Every row gives one point. The ring and each string are closed loops that go straight from each point to the next, and from the last back to the first. Before rounding, they use only three directions, however many columns there are. Count how often each string passes through the ring. Passing back the other way cancels.

Ring:
[[ 2.22 -0.30  0.90  1.75]
 [ 2.90  1.43 -0.24  1.05]
 [ 2.60  2.42 -1.16  0.15]
 [ 1.62  2.74 -1.99 -1.07]
 [-0.41  1.94 -2.29 -2.21]
 [-1.76  1.13 -1.82 -2.10]
 [-2.83  0.20 -0.72 -1.06]
 [-2.62 -0.74  0.61  0.49]
 [-1.22 -1.34  1.35  1.46]
 [ 0.82 -1.23  1.42  1.86]]
String (27 x 4):
[[ 0.95 -2.18  2.27  2.66]
 [-0.45 -0.42  2.03  3.12]
 [-0.70  0.25  0.90  1.72]
 [-0.94  0.50  0.57  1.32]
 [-2.87  0.27  1.52  2.44]
 [-4.50 -0.77  1.66  1.88]
 [-2.18 -2.04  0.18 -0.85]
 [-1.24 -0.97 -0.35 -0.96]
 [-1.78  1.01 -0.34  0.10]
 [-3.93  2.22 -0.54  0.23]
 [-4.37  0.19 -1.36 -2.24]
 [-4.94  1.19 -1.44 -1.86]
 [-2.86  1.72 -0.78 -0.30]
 [-5.21  1.28 -1.09 -1.30]
 [-3.86 -1.01 -0.89 -2.12]
 [-0.91 -1.35 -0.55 -1.43]
 [-0.79 -0.24 -0.27 -0.37]
 [-0.75 -1.02 -0.07 -0.49]
 [-0.47 -2.71  0.26 -0.90]
 [-0.49 -0.31  0.24  0.41]
 [-0.83  0.92  0.50  1.46]
 [-0.96  0.22  1.80  3.07]
 [ 0.73 -2.46  2.24  2.44]
 [ 1.63 -2.91  1.58  1.27]
 [ 0.51 -0.25 -0.07  0.08]
 [ 0.03  0.87  0.51  1.56]
 [ 0.76 -0.68  2.58  3.96]]
Times through: 3
String:
[[ 1.83  4.96 -1.98  0.21]
 [ 2.02  2.95 -2.84 -2.22]
 [ 1.15  0.24 -1.93 -2.44]
 [ 0.24  0.40 -0.98 -0.99]
 [-0.13 -0.42 -2.10 -3.22]
 [-2.85  0.58 -2.64 -3.81]
 [-4.24  2.15 -1.26 -0.96]
 [-1.36  0.80 -0.43 -0.10]
 [-0.14 -0.23 -0.42 -0.52]
 [-2.30  0.59  0.42  0.99]
 [-3.39 -0.39  1.70  2.28]
 [-1.61 -2.38  1.98  1.81]
 [-1.26 -0.58  2.54  3.72]
 [ 0.18  0.06  0.66  1.34]
 [ 1.29 -1.01  0.41  0.48]
 [ 1.46 -0.74 -0.02  0.00]
 [ 1.35  1.29  0.19  1.44]
 [ 1.10  0.18 -0.42 -0.15]
 [ 3.02  0.32 -0.88 -0.56]
 [ 3.77  3.68 -1.77  0.05]]
Times through: 1
